Each row is a point. Two turns around zero, p and q, are shown by what they do to some points. Write where each new point lands after one turn and then the other. Backwards means that the second turn is done in reverse. Each puzzle has new turns, and all numbers are rounded.
In the rows, 128 means zero.

Turn p:
[146 121] => [136 110]
[131 125] => [128 124]
[122  71] => [83 92]
[112 195] => [165 186]
Turn q:
[170 144] => [105 166]
[ 73 112] => [154  77]
[172 120] => [128 173]
[ 97 135] => [127  96]
Where do these land?
p, then q backwards: [102 185] => [181  95]
q, then p: [127  97] => [153 109]
q, then p: [155 102] => [165 135]

Turn p:
[ 86 108 137] => [102 102 158]
[184 115  87] => [117 167  70]
[ 96 125 177] => [140  79 158]
[147 164 111] => [153 165 126]
Turn q:
[160  71  77] => [ 76  71 159]
[113 142 113] => [150 115 125]
[147 172 138] => [157 157 154]
[117 165 139] => [163 148 125]
[103  90 174] => [ 94 149  77]
Where do these land?
p, then q: [205  76 109] => [161  41 148]
q, then p: [ 86 158 164] => [142 186 108]
p, then q backwards: [140 142 124] => [122 142 139]
q, then p backwards: [104 155 119] => [149 147 151]
p, then q backwards: [105 108 125] => [145 105 118]

Turn p:
[151 120 127  81] => [176 123 141 145]
[114 113 127  65] => [182 138 162 114]
[115 146 153 152] => [ 91 142 138 135]
[125 176  99 110] => [147 176  99 133]
[137 122 135 177] => [ 86 106 112 133]
[126  91 126 183] => [ 86  83 115 107]
Turn q:
[120 134 129  93] => [148 102 119 141]
[111 127 169 140] => [131 116 168 109]
[107  94 143 133] => [111 120 162 146]
[145 115 124 128] => [131 145 128 141]
[132 197  36 135] => [102 129  20  96]
[146 100 138 157] => [116 163 154 134]
[135 129 157 109] => [158 121 145 130]
Where do these land?
p, then q: [ 81 151 111 131] => [154  92  97 116]
p, then q: [141  85 104 140] => [123 138 130 179]
p, then q backwards: [144 147 103 106] => [162 135 120 106]
q, then p: [147 104 126 115] => [103 128 112 142]
q, then p backwards: [151 103 120 130] => [134 159 139 119]
q, then p: [138 156 108 143] => [157 147 114 117]
q, then p backwards: [ 93 150 225 131] => [ 89  45 155  83]

Turn p:
[176 175 100 132 138 103] => [137 104 124 174 129  71]
[137 104 138 119 128  90] => [120 120 123 112  86 118]
[ 75  80  78  87  88 184] => [188 116 104  61 172 185]
[ 78 116 159 173 180 125] => [ 51 168 113 116 141 144]
[142 151 126  89  77  89] => [189 137 123 138  84 105]
[138 127 141 170 134 154] => [ 99 120 139 156 143 155]
[150 143 154 126 152 151] => [111 130 171 140 141 119]
Turn q:
[101 118 155 103 149 163] => [138 126 100 160  86 141]
[106 121 149 122  74 166] => [153 175  98 126 103  96]
[100 131 113 156 140 170] => [180 119 104 140 137 137]
[117 164 135  83 152 178] => [117 142  77 181 125 157]
[147 130 130 123 159  80] => [ 94 104 167 125 132 148]
[115 131 113 131 143  71] => [117 111 184 140 141 126]
[ 97 124 113  93 107  67] => [103 136 182 161 127  85]
[225 150 144 191 140 100] => [ 99 123 143  32 167 185]
[143  84  99 151  87 157] => [153 117  97  87 136  77]
Where do these land?
q, then p: [119 150  94 122  91 100] => [ 89 157 127 137 116  92]
q, then p: [176  98 131 152 127 120] => [155 131 139  74 121 120]
p, then q: [ 77 104 158 126  70 120] => [121 170  63 131 166 124]
q, then p backwards: [102 119 130 160 175 147] => [151 110 110 126  74 144]
q, then p: [134 159 156 126  75  86] => [137 196 147 149 128  99]
p, then q backwards: [172 116  87 104 217 178] => [174 102  40 142 128  65]
p, then q: [130 138 140 102 116  83] => [105 161 147 112 148 106]
p, then q: [114 140 129 133 153 188] => [134 106 121 153 106 182]

Turn p:
[ 70  80 104  64 149  75 113 104] => [ 80 164 124 190 111  76 110  68]
[113 119 174 142  62 156 147  96] => [115 162 166 103 130 127  90 194]
[151 159  95 148 154  81 127 131] => [141 117  89 123  95 123 179 111]
[179 108 107 138 160 121 127 133] => [148  86 118 165 119 137 157 131]
[164 139  76 176 148 118  83 175] => [185 109 101 133 160 128 202 112]
[133 138 134 155 176 128 101 129] => [161 133 123 139 119 166 146 101]
[159 145 161 143 122 118 134 178] => [106 110 121 105 152 169 164 145]
[ 61 112 138  99 100 173 181 103] => [104 152 125 115 137 104  29 144]
[122 151 163  87  82 182 138 103] => [111 119 186  80 130 120  74 145]
Turn q:
[171 122  67 176 147  64 120  63] => [ 62  96 104 201 161 152 183 102]
[ 93 175 169 132 160 167 179 105] => [158 179 151 164 135 138  86 187]
[138  89 143 121 111 167 141 164] => [145 134 130  86  76 125 142 142]
[119 142 161  89 145 154 109 129] => [129 160 140  89 146 131  96 140]
[150 159  92 130 129  87 131 175] => [170 106  88 139 147 144 141  85]
[ 97  72  75 124 102  82 179 113] => [134 101 189 173  97 117 180  82]
[179  72  88 115 136 169  78  93] => [ 39 150 110  92  94 148 155 102]
[ 76 107 128 147 132 131  93 145] => [124 137 127 121 127  58 126 120]
[126 127 160 158 143  90 112 129] => [128 108 117 131 168 103 148 155]
[140 168 156  75 118 130 121 153] => [161 126 131  85 152 158  87 122]
[118 175 168 141  83 167 144 139] => [158 110 121 127 103 131  63 172]
Where do these land?
p, then q backwards: [ 93 133 139 139 127 188 142 139] => [125 183 156  92 128 135 114 136]
q, then p: [ 92 153 125 137 131 152  99 116] => [138 160 131 121 122 121 165  97]
q, then p: [150 193  66 186  62 109 123 198] => [201 114 137 203 122  46 163 179]
p, then q backwards: [120 123 109 104 187 149 136 144] => [134 170  85 124  98 105 118 138]
p, then q: [ 79  92 137 116 146 133 121 138] => [100 145  99 156 155 108 106 137]
q, then p: [146 141 163 117 141  84 151 111] => [135 100 117 150 144 180 109 122]
p, then q: [ 90 112 113 135 176 139 162  96] => [ 78 100  84 136 119 119 108 102]
p, then q: [189  87 172 150 102  96  82 111] => [201 120 123 134  98 121 130 203]
p, then q: [194 119 128  68  81 103 136  98] => [171  81 183 109 126  72 158 150]

Turn p:
[156  68 151  97 158 112 129 123 140] => [143 132 166 114 148 184 109 164 142]
[155 109 126 138  78  94 117 118 130] => [153 172 146 109 138 102 119 144 102]
[119 156 114 146 158 127  61 160  82] => [132 131 131 170  51 127  98  92 131]
[190 149 103 143 144 139 125 146 108] => [112 148 107 143 110 161 110 113  74]
[145 120  74  47  86 182 197 132 129] => [ 78  72 124  50 132 136 173 167  65]
[ 79 114 189 144 161 121 109 156 127] => [121 136 137 162 116 130 118 136 213]
[ 99 123 137 168  86 115 158  76  95] => [178 131  85 137 145  75 149 163 128]
[ 95 103 171 148 132 125 147 143 212] => [ 94 137 148 125 202 114 117 126 193]
[117 125 105 196 142 135  95  74 130] => [180 112  94 155 148 101  77  98 124]
[133 224 125  87 104 156 114 136 116] => [103 133 101  96  77 124 186  64 112]
[121 117 114  95 159 103 155 144 140] => [113 104 169 144 142 153 151 140 124]
Turn q:
[ 93 165 119 184 103 103 115 146 182] => [119 192 167 175 146 158  92 125 125]
[152 107 105 132 142 113 120 157  83] => [ 99  77 146 118 103 123 118 139 113]
[155  96 135  98 115 186 116 120 106] => [138  96 122 101 138 123 197 133 118]
[ 78 105 136  94 109 181  85 173  96] => [147  85 175 121 130 159 182  66 140]
[133 170 136 122 133 100 112  70 158] => [159 171  84 161 120 110 110 128 102]
[190 121 151 153 143 102 165 142 139] => [ 80 137 101 123 108 125 119 187 149]
[ 93 127 163 134 118 167 161  79 103] => [173 156 139  93 133  80 153 119 160]
[189 154 124 187 162  97 153 122 113] => [102 129 126 151 100  93  91 207 129]
[ 89  95 129 126 137 111 102  78 153] => [120 153 110 137 153  89 125  72 109]
[138 134  53  71 135 179 166 174 162] => [152  69 112 104 204 198 116 152 130]
[143 168 169 152 177  75 142 150 141] => [107 142 103 175  83 127  83 151 174]
[ 82  95 117  83  65 123  98 125  99] => [142 127 151  80 117 150 149  55  86]
Where do these land?
q, then p: [158  76 131  82 195  92 147 124 180] => [141  38 175 152 136  90  93 111 104]
q, then p: [122 129 101 155 157 158 173 168 100] => [104 146 170 117 141 156  96 136 181]
q, then p: [168 161  86 166 146 120 176 121 140] => [ 85 149 167 157  79 134  94 109 140]
q, then p: [102  90 155 138 118  73  98 131 137] => [176 108 108 121 128  80 158 108 146]
q, then p: [ 69 184 167 166 102 143 101 137 144] => [127 187  62 126 164 135 140  81 139]
q, then p: [177  91 167 106 162 157  92 120  89] => [123 116 153 140 174  92 146 200 101]
p, then q backwards: [ 93 121  92 147 104 134  69 118 121] => [ 97 137 120 132 159  99 132  95  72]
p, then q backwards: [ 81 124  88 120 169 159 170 126  95] => [179 124 110 105 184 143  98 160 104]
q, then p: [151 132 170 146  88 101 100  89 136] => [124 142 101 142 109  87 184 119  98]
p, then q backwards: [178 112 153 104  76 161 119 114 133] => [140 114 126 108  73 109 186 106 129]
q, then p: [109 188  97  77  91 109 161 160 132] => [112 128  98  61  89 164  84 104 111]

Turn p:
[186 130 160 111  82 147 138  86 134 138 135] => [201 166 125 150 141 117 124 153 108 149 115]
[ 90 144  62 110 135 102  96 152 105 197 170] => [101  83 128 156  35 124 171 113 165 137 121]
[139 107 126 150 173 156 138  87 126  88 126] => [129 143 116 112 166 169  81 112 154 133 110]
[ 61 114 162 157 156 150 186  83 168 103  86] => [ 89 176 147  72 146 144  67  85  78 110  96]
[127 206  68 102 104 109  99 174  96 142 154] => [136  60  96 135  57 141 174 163 129 129 170]
[151 129 107  60 125 113 128 157 141 137 127] => [136 132 140 129  97  92 128 156 154 147 179]
[146  88 180 163 113  97 140  81 156  65 133] => [167 169 143  77 210 132 142 101 124 125 106]
[106 100 122 188 150 152 188 148 167 129 110] => [ 59 147  94 101 156 106  98 109 103 143  90]
[126 160  91 122 130 121  64 158 140 169 104] => [121  77 119 175  93 114 141  95 122 133 175]
[166 105 157 123 103 107 134 111  74 115  98] => [175 106 163 131 169 110 117 164 133 109 105]
[101 172 133 131 180 116 104 180 109 170 164] => [ 63  97 147 163  94 170 171 139 129 147 145]
[135  83 169 120  85 166 121 118 120  84 131] => [161 180 118 134 171 119 125 144 135  72 122]
Turn q:
[129 165 119 165 122  95  86 119 137 160 193] => [139 149 114 121 137  63 171 148 181 141 156]
[ 80 155 112 118 138  98 104  98 166 107 129] => [ 99 159 128  86 140  86 102 114 131 166 127]
[180 164 157 150 177 104 109 128  81 126 132] => [149  99 146 123 184 132 143 201 143 125 145]
[142 136 154 176  72  96 195 117  93  88 161] => [143 111  81 115 153 173 170  99 117 131 216]
[ 94 116 134 128 131 150 174  90 138  77 179] => [ 63 150 123 143 127 152 148 102 104 167 173]
[119 154  96  87 131 119 136 110  92 144 156] => [140 143 125 131  95 103 124 168  95 154 156]
[153  84 112 145 109  96 123 140 172 100 108] => [123  91 119 135 154 105 104  67 134 102 126]
[114 160 114  85 149  94 107 114 121 189 105] => [166 143 110 113 114  88  98 177 119 158  89]
[160  98 167  89  89 162 113 141  81 132  89] => [152  75 145 113  94 167 158 136  87  95  89]
[173 149 128  75 190 108 112 140 142 169  92] => [154  89 142 147 134 109  72 187 140 153  78]
[155 170 110 148 173 192 151  96 159  77 111] => [117 147 215 152 163 169 105 112 140 172 146]
[ 85  52  99 138 121 153 138 129 147 137  90] => [110 165 114 157 120 134 109  72  93  87  82]
[105 110 114 115 102 126  88 197 135 103 103] => [111 115 136  89  93 117  96 108 141  62 116]
[102  80 177 172  89 201 155 174 128 183 145] => [124 158  93 167  82 196 192 102 166  79  91]
Where do these land?
p, then q: [ 84 104 163  91 137 137 140 101 132 123 173] => [136 126 153  79 108 171 127 123 156 172 135]
p, then q: [113 151 116  90 133 134  69 178 154 155 134] => [112 156  89 139 123 123 177  95 143 135 185]
q, then p: [176 137 106 122 120 108 146 170  94 166 130] => [140 122  80 134 178 103 159 140 161 142 135]
q, then p backwards: [107 147 135  94 105  87  78 116 146 114 104] => [117 115  93 139 114  85 185 119 144 117 103]
q, then p: [148 134 112 134  90 179 124 131  51  83  45] => [173 164 142 159 181 176  98 214 143  89 138]
p, then q: [108 110 184 151 149 104 127 148 143 136 155] => [115 164 107 118 139 182 117 153 127 160 122]
p, then q: [118 189  93 137 124 171 146 120 101  65  72] => [ 91 108 191 138  88  83 139 139  89  66 135]
q, then p: [161 163 120  51 182 100 108 177 142 137 108] => [112 120 144 179 161  65 176  96 148  92 175]
p, then q backwards: [110 104 127 160 128 144 173  98 145 161 109] => [ 91 102 114  98 140 127 113 106 162 138  88]
p, then q: [130  82 108 126 157  96  84 141 139 134 150] => [108 142  99 147 150 124 126  90 146 181 114]
q, then p: [129  78 167 182  89 174 216  75 179  95 172] => [122 166  90 122  81 184  70  90 103 153  17]
p, then q: [155 126 136 200 116 142 124  55 121 149 160] => [197 142 178 159 167 154 110 126 103 130  88]
p, then q backwards: [125 139  97 124 133  88 128 155 119 145 152] => [142 138 160 105 107 134 109 129 138 127 167]

Turn p:
[131 141 131 122 121 124 130 112 148 115 102 133] => [146 120 139 143 124 126 137 105 140 123 111 132]
[115 106 128 110 149 172 125 120 133 127 120 125] => [141 103 129 120 150 161 137 122 127 125 158 125]
[132 161 134  97 101  92 193 148 153 150 152  88] => [ 77 159 146 163 105 139 121 153 195 106 107 112]
[106  96 146 132 162 133 107 126 126 153 100 125] => [133 115 130 115 142 129 180 131  99 117 152 118]
[126 142 137 148 111 137 105 148 120 115 143 167] => [160 130 102 113  99 115 102 137 113 129 127 136]
[116 133 118 158 170 132 123  98 165 132 124 131] => [121 112 152  93 121 116 143  80 127 116 144 121]
[128 109 144 165 101 125 156 132 108 138 141 173] => [129 169  87 125  97 123 131 126 122 138 147 165]
[116 151 104 163  80 137 118 110 120 157 164 167] => [150 174 140 113  77 121  92 123 118 166 150 133]
[140 139 150 126 129 134 136 117 118 128 132 111] => [124 129 144 133 138 127 124 141 135 113 129 151]
[167 102 121  80 139  73  97 149 114 115 140 119] => [103  94 106 157 160  81 129 165 130 158 106 104]
[149 140 113 117 139 117 145 143 126 147 120 120] => [119 146 129 121 148 121 136 137 155 130 114 113]
[148 110 110 157 124 142 114 131 168 108 113  82] => [105  92 148  99 125 157 139 112 122 145  85 139]
[ 91 134 128  89 138 147 116 132  66  77 113 124] => [156 120 109 169 179 148  92 133  84  97 133 115]
Turn q:
[139 141 132 143 131 113 121 161 115 144 147 136] => [134 150 105 153 125 133 127 123 125 113 151 113]
[ 57 136 138 131 142  94 138 125  94 121 131 141] => [155 178 151 149 153 118 152 136 144 108  85 132]
[140 138 125 113 162 125 124 112  85 131 132 126] => [113 115 139 159 150 155 138 125 122 118 111 105]
[138 120 106 133 141  94 142 129 140 108 113 125] => [137 114  95 120 137 121 123 144 149 131 105 116]
[129 118 123 135 113 158 159 141  97 127 125 125] => [115 117 155 127 109 112 137 125 145  96 141 114]
[122 113 139 149 125 123 135 111 140 161 127 134] => [157 128 137 116 140 142 114 119 140 121 144 145]
[127 149 122 135 138 129 118 130 111 122 123  75] => [141 109 124 131 134 119 167 112 103 131 122 101]
[138 108 109  64 123 105 109 139  97 159 118 118] => [101 129 137 151 153 152 162 151 160 170 152 106]
[142  97 137 128 126 163 114 123 168 104 152 120] => [106 110 129 101 135 101  99 139  92 136 147 150]
[136 139 193 150 112 119 108 136 104 128 108 141] => [161 124 133 182  97 134 136 135 113 118 139 164]
[133 141 120 104 113 130 160 104 225 115 147 144] => [100 134  95  73 126 109  81  91 143 166 110 172]
[131 136 112 132 106 115  99 118  82 131 129 133] => [144 136 153 159 116 139 128 139 126 145 128  89]
[130 129 108 146 133 196 136 134 207 113 113 145] => [100 123 111  42  91 129 103 126 100 113 129 158]
Where do these land?
q, then p: [100 144 103 133 139 153 153 135 145 123  86 139] => [155 120 120 174 133 159 128 118 158 124 112 119]
q, then p: [154 142 141 101 144 126 112 170 129 106 136  81] => [ 80 180 116 131 137 137 123 106 108 135 142 110]
q, then p: [151 144 135 116 106 135 104 159 101 118 125 105] => [ 89 168 130 130 108 144 120 137 114 134 128 143]
p, then q backwards: [162 135 114 134 132  92 102 174 127 112 143 121] => [131 121  94 121 136 116 134 123 146  63 127 127]
p, then q: [ 84 111 163 150 104 140 119 105 116 133 152 141] => [124 152 161 165 105 105  95 121 124 120 146 104]
q, then p: [136 148 123 113 118 133  93 135 169  99 109 100] => [128 181 123 148 143 136 142 147 130 159 140 104]
q, then p: [138 158 111 168 171 135 155 108 147 152  87 128] => [154  92 126 146 173 170 121 100 145 161 126 145]
p, then q: [121  87 129 136  97 107 152 106 117 148 155 120] => [151 182 151 123 119 129 122  99 133 107 137 124]
q, then p backwards: [ 87 169 117 144 141 128 162  97 153  95 113 128] => [155 163 115 178 126 115 125 149 148 101  88 128]
q, then p: [126  80 135 127 111 122 112 120  98 131 138 136] => [112 111 112  99 108 110 134 161 124 106 125 136]
q, then p: [ 97  93 131 109 138 137 109 118 105 162 148 144] => [136 113 124 100 125 117 116 148 138  71 149 135]
q, then p: [147 128 144 112 109 127 114 168 134 149 152 127] => [107 150 138 114 101 118  91 127 123 134 149 117]
q, then p backwards: [146 147 105 164 175 176 172 113 157 119 113 152] => [111 152 135 177 160 153 140 169 158  77 139 106]
q, then p: [138 126 118  99 107 109 117 103 103 142 147 142] => [126 124 161  94 106 129 150 142 120 112 140 134]
p, then q: [134 109 151 115 127 102 143 109 120 133 116 157] => [149 138 109 123 132 125  95 112 150 111 116 112]
